Each row of a before or after table is a point. One or more steps were done to the points. Then noise was added and the rows were shuffled. The steps act on columns, c1 being the first. What was done? A step turns or swaps two columns, mirrors them in a line or flattens them onto one, adds a multiple of one to another, or multiplies or shifts one. Angles are multiples of 10 degrees, from the lower column toward the higher: turns from -170 to 170, lines from 10 to 170 but not 90. Use the fewest steps. Two steps may share a column if one is a turn and the other turns, adds or multiplies; they go together, in the order done. Otherwise the lowest column goes first.

Before (9 x 2):
[[-24 -27]
 [ -5  17]
 [-32 -18]
 [ -7   3]
 [-13  11]
 [-21  -6]
 [-11  15]
 [-13 -33]
 [-20  14]]
After:
[[-71 -29]
 [-16  17]
 [-38  11]
 [-59  13]
 [-95 -18]
 [-33  13]
 [-39 -33]
 [-64  -7]
 [-23   5]]
Steps: multiply c1 by 3

Before:
[[  5   3  41 -18]
 [ 15  25  29 -15]
 [-14 -15  19  -2]
 [-12 -34  -1  34]
 [ -1 -11 -28   0]
 [-26  19   7 -19]
 [ 11   9   0  -1]
 [-21   4   1  23]]
After, 8 rows:
[[-13 -49   4  -2]
 [  3  63 -34   1]
 [-20  -2   5  27]
 [ 15   4   9  -1]
 [ 15 -59  48 -17]
 [  6 -96  38 -18]
 [ -8 -10 -30  32]
 [-25  -8  23 -19]]
Steps: multiply c3 by 2.5; turn c2 and c3 by 70 degrees

Before (8 x 9):
[[-12   7   0  13  31  24  -6 -40 -14]
 [ 59 -25  65  72  63 -19 -28  21 -44]
 [-46  48  12 -14  28 -50  12 -41   2]
 [-18  23   4 -33  21 -16 -39   7 -39]
 [-10  16  -8 -49 -14 -59   5  36  91]
 [ 53  26  46  -9  77  17 -21 -69 -75]
 [-45 -27 -16 -63   5 -62   4 -22  26]
 [-26   4  29 -35 -49 -45  19   0  30]]
After, 8 rows:
[[ 39 -12  47 -11 -89  21 -27  57 -70]
 [-17   1   2   9 -27   9  -1  43 -11]
 [-28  15 -18 -59 -37 -37   1 -38  28]
 [-14   5  -4 -52   6 -17  10 -67  90]
 [-50  19  17 -20 -58 -28  14 -15   4]
 [-21   8   5 -32 -24   5 -52 -16 -41]
 [ 58 -24  65  67 -50  43 -34 -26 -35]
 [-29   9  28 -31  26 -47  29 -35  25]]
Steps: flatten c1 and c2 onto the line at 160 degrees; turn c6 and c8 by 130 degrees; turn c5 and c6 by 140 degrees; multiply c7 by 1.3

Before, 11 rows:
[[-46 -44 -17  33  15  -2 -36 -10   8 -37  33 -21]
 [ -5  64  22 -35 -55 -18  60 -70 -13  49 -25 -64]
 [-26  -4 -42 -21  36  11  24 -48 -56  21  -9 -10]
 [-67 -14  31   7  -7 -38 -19   1 -30 -14 -34  25]
 [-56 -69 -60  21  19 -39   5   1  20  -8 -28 -40]
 [ -3  69 -43  -9 -57 -38  68 -27 -21  54  13 -12]
 [-72 -11 -26 -23  41 -41 -44 -16  31 -19  -4   3]
 [ 39  58 -45 -49 -78 -44  24 -72 -64  31 -22 -33]
 [-33 -85 -44 -65  33  33  23  29  17 -30  11 -17]
 [-30  27   5  65 -11 -15 -44 -10  57  -3 -70  22]
 [  0 -29 -13   8  50 -33 -11  41  20   6  -6 -42]]
After (11 x 12):
[[  1 -30  34   6 -64  13 -32   4  20   6  -5  -8]
 [-56 -16  44   9  23 -23  -6 -19 -30 -21 -32  -8]
 [-39 -85 -39 -61 -16  35   6  19  19 -38   7 -26]
 [ -7  66  30 -11  34  52  41  59 -23  72  13  51]
 [-58 -43   1  31 -34  14   3 -39   8 -49  29  11]
 [-47 -70  31  19 -49  69  21  -7  22  -7 -28  13]
 [-10  27  18  64  11  -5 -16 -42  55  -4 -67   9]
 [-70 -11  34 -26 -14  30 -10 -48  35 -25   1 -39]
 [  3  65  22 -34  -6 -16  76  29 -13  62 -23  77]
 [ 45  61  39 -48  31  51  65  -5 -64  43 -25  73]
 [-25  -3 -17 -22 -25  38  58  -4 -57  27  -6 -26]]
Steps: add -0.3 times c11 to c1; add 0.3 times c2 to c8; turn c7 and c8 by 60 degrees; mirror c3 and c6 in the line at 140 degrees; add -0.3 times c4 to c12; turn c5 and c12 by -130 degrees; multiply c10 by 1.3
